Every row gives one point. Each copy is the shape, with its points in the same order, turned, moved and blurred by noise. Some copies are also mirrored. Which?

Shape:
[[ 58   6]
 [-21  -8]
 [ -9   3]
 [ -5  -7]
 [-15  12]]
Copy 1:
[[-57 -20]
 [ 19   6]
 [  6  10]
 [  6  -2]
 [  4  20]]
Copy 1 is: mirrored
Copy 2 (5 x 2):
[[ 48  31]
 [-18 -18]
 [-12  -5]
 [ -4 -12]
 [-20   1]]
Copy 2 is: only turned
Copy 3 (5 x 2):
[[ 60  14]
 [-19   8]
 [  2  -1]
 [ -4  12]
 [ -5  -7]]
Copy 3 is: mirrored

Shape:
[[-11 -11   2]
 [ 36  26 -37]
 [-17 -29  40]
 [-25  -5 -10]
 [-45   0  24]
 [ -6  16  -1]]
Copy 1, 6 rows:
[[-18  -7  11]
 [ 20   7 -47]
 [-16 -19  51]
 [-33   1   2]
 [-37  17  40]
 [ -7  15  -1]]
Copy 1 is: only turned
Copy 2 (6 x 3):
[[-13 -16  -4]
 [ 38  29 -27]
 [-23 -44  27]
 [-25 -11 -20]
 [-55 -15  11]
 [-12   6  -5]]
Copy 2 is: only turned
Copy 3:
[[  7 -13  -3]
 [-48  29  11]
 [ 37 -40   8]
 [  6  -9 -24]
 [ 51  -8 -15]
 [  6  13  -3]]
Copy 3 is: mirrored
Copy 4, 6 rows:
[[-11 -13 -10]
 [-15  60 -22]
 [-16 -40  19]
 [  0 -10 -25]
 [ 21 -36   0]
 [  9   5  -7]]
Copy 4 is: mirrored

Shape, 7 rows:
[[-31  26 -21  25]
 [ 29  19  12  -2]
 [ 23   7  42  13]
 [-22 -11 -12  20]
 [ 24 -17  25 -44]
 [-39 -37 -36 -30]
 [-27  30   7  10]]
Copy 1, 7 rows:
[[ 38 -10 -12 -13]
 [  1  43 -19  26]
 [  3  55  15  17]
 [ 16 -17   6  -1]
 [-60  41   3  15]
 [-47 -40   5 -16]
 [ 20  20  -9 -26]]
Copy 1 is: mirrored
Copy 2, 7 rows:
[[-26  41 -33   0]
 [ 31  27  11  11]
 [ 16  13  24  36]
 [-18   5 -30  -4]
 [ 28  -4  41 -20]
 [-27 -12 -18 -56]
 [-22  44  -3   6]]
Copy 2 is: only turned

Shape, 8 rows:
[[ 13  23  50 -31]
 [  1   0  44  16]
 [-21 -13  24  -6]
 [ 23 -28 -17  22]
 [ 38   7  25 -16]
 [  1 -15  -8  -7]
 [ -1   5 -27  27]
 [-27   8 -13  20]]
Copy 1:
[[ 60  -9  35 -23]
 [ 18 -25  34   6]
 [  4 -27  14 -25]
 [  7 -25 -34  26]
 [ 60 -13   4   4]
 [ 11 -15 -20 -11]
 [-10  11 -20  16]
 [-21  10   0  -5]]
Copy 1 is: only turned
Copy 2, 8 rows:
[[ -8 -24 -55   7]
 [  5 -18 -10  32]
 [ -6 -19   6  -3]
 [ 40  31  13   2]
 [ 20   2 -47   5]
 [ 11  14   1 -14]
 [ -1  46  12   9]
 [-21  27  19   7]]
Copy 2 is: mirrored
Copy 3 (8 x 4):
[[ 16  12  58 -27]
 [ 22   8  46  28]
 [  0 -19  35  16]
 [ 40 -18 -18  25]
 [ 43  10  24 -19]
 [ 12 -23  -1   7]
 [  5   4 -24  28]
 [-19  -1  -3  32]]
Copy 3 is: only turned
